Every row gives one point. Each copy is the shape, with its points in the same order, turned, moved and blurred by noise. Say if it was mirrored as well.

Shape (8 x 2):
[[-23, -7],
[28, 23],
[-10, -42],
[-38, -30],
[-46, -57],
[-29, -28],
[33, 10],
[35, 27]]
Copy 1 (8 x 2):
[[-25, -28],
[31, -10],
[-38, 9],
[-54, -20],
[-73, -8],
[-47, -18],
[27, 4],
[37, -8]]
Copy 1 is: mirrored
Copy 2 (8 x 2):
[[-10, 6],
[43, -20],
[-29, -29],
[-45, 1],
[-65, -8],
[-36, -4],
[31, -27],
[42, -26]]
Copy 2 is: only turned

Shape (7 x 4):
[[2, 28, -25, 13],
[-14, -3, -22, 17],
[-3, 11, 95, -6],
[-8, -10, -28, 0],
[-20, -10, 3, 1],
[-12, 23, -29, -17],
[35, 22, -8, -14]]
Copy 1 (7 x 4):
[[8, 9, -34, 4],
[-9, -6, -13, 26],
[-19, 46, 63, -50],
[9, -16, -11, 18],
[-14, -11, 10, 4],
[5, -23, -29, -13],
[40, 12, -11, -16]]
Copy 1 is: only turned
Copy 2 (7 x 4):
[[2, 4, 18, 45],
[2, -24, -1, 37],
[-24, 57, -66, -24],
[13, -27, 6, 26],
[-6, -14, -17, 13],
[-5, -6, 31, 21],
[30, 26, 17, 16]]
Copy 2 is: mirrored

Shape (9 x 6):
[[-5, 7, -44, -41, -39, 13],
[-21, -35, -1, -12, 41, -8],
[-10, -53, -40, 49, -4, -17],
[-45, 21, 7, -35, 50, -12],
[-27, 39, -44, 30, -25, 57],
[-29, 26, 6, 10, -9, -3],
[-1, -61, 21, -16, 27, 57],
[32, 31, -36, 30, -24, 17],
[48, 11, -19, -40, 11, 9]]
Copy 1 (9 x 6):
[[10, -5, -2, -85, -6, 11],
[10, 9, 68, -4, 16, -17],
[23, -35, 23, -20, 14, -80],
[-36, 41, 40, -7, 22, 9],
[-4, -41, -54, -34, 40, 11],
[-30, -2, -13, -17, -1, -12],
[42, -32, 64, 19, 5, 21],
[30, -2, -53, -28, -3, -30],
[51, 38, 4, -31, -17, 9]]
Copy 1 is: only turned
Copy 2 (9 x 6):
[[36, 43, -5, -17, -46, 31],
[10, -16, 50, 37, -11, -9],
[3, -11, -18, 79, -44, 3],
[11, 38, 70, 12, 22, -12],
[-38, 53, -23, 9, -17, 59],
[-22, 41, 7, 8, 2, -11],
[-16, -55, 52, 0, -33, 26],
[3, 19, -60, 9, 6, 37],
[47, -8, 6, -21, 16, 27]]
Copy 2 is: mirrored
Copy 3 (9 x 6):
[[-21, 31, 15, -35, -28, 38],
[-16, -29, -26, 0, 44, 6],
[-18, 36, -71, 21, 23, 14],
[10, -22, 45, 10, 43, -8],
[29, 52, 9, 17, 1, 89],
[25, 9, 8, 34, 4, 19],
[-16, -60, -41, -8, 26, 59],
[53, 46, -29, -7, -21, 47],
[29, -7, -15, -59, -10, 14]]
Copy 3 is: only turned
Copy 4 (9 x 6):
[[-4, 50, -38, -43, 11, -12],
[-34, -35, 13, -40, 30, 17],
[-65, -7, -3, 33, 33, -7],
[2, -4, 49, -69, 29, 30],
[-10, 70, -15, 10, -6, 55],
[6, 21, 32, -11, -3, 13],
[-35, -55, -37, -42, -21, 43],
[21, 36, -30, 31, 25, 16],
[36, -7, -44, -37, 40, 7]]
Copy 4 is: only turned
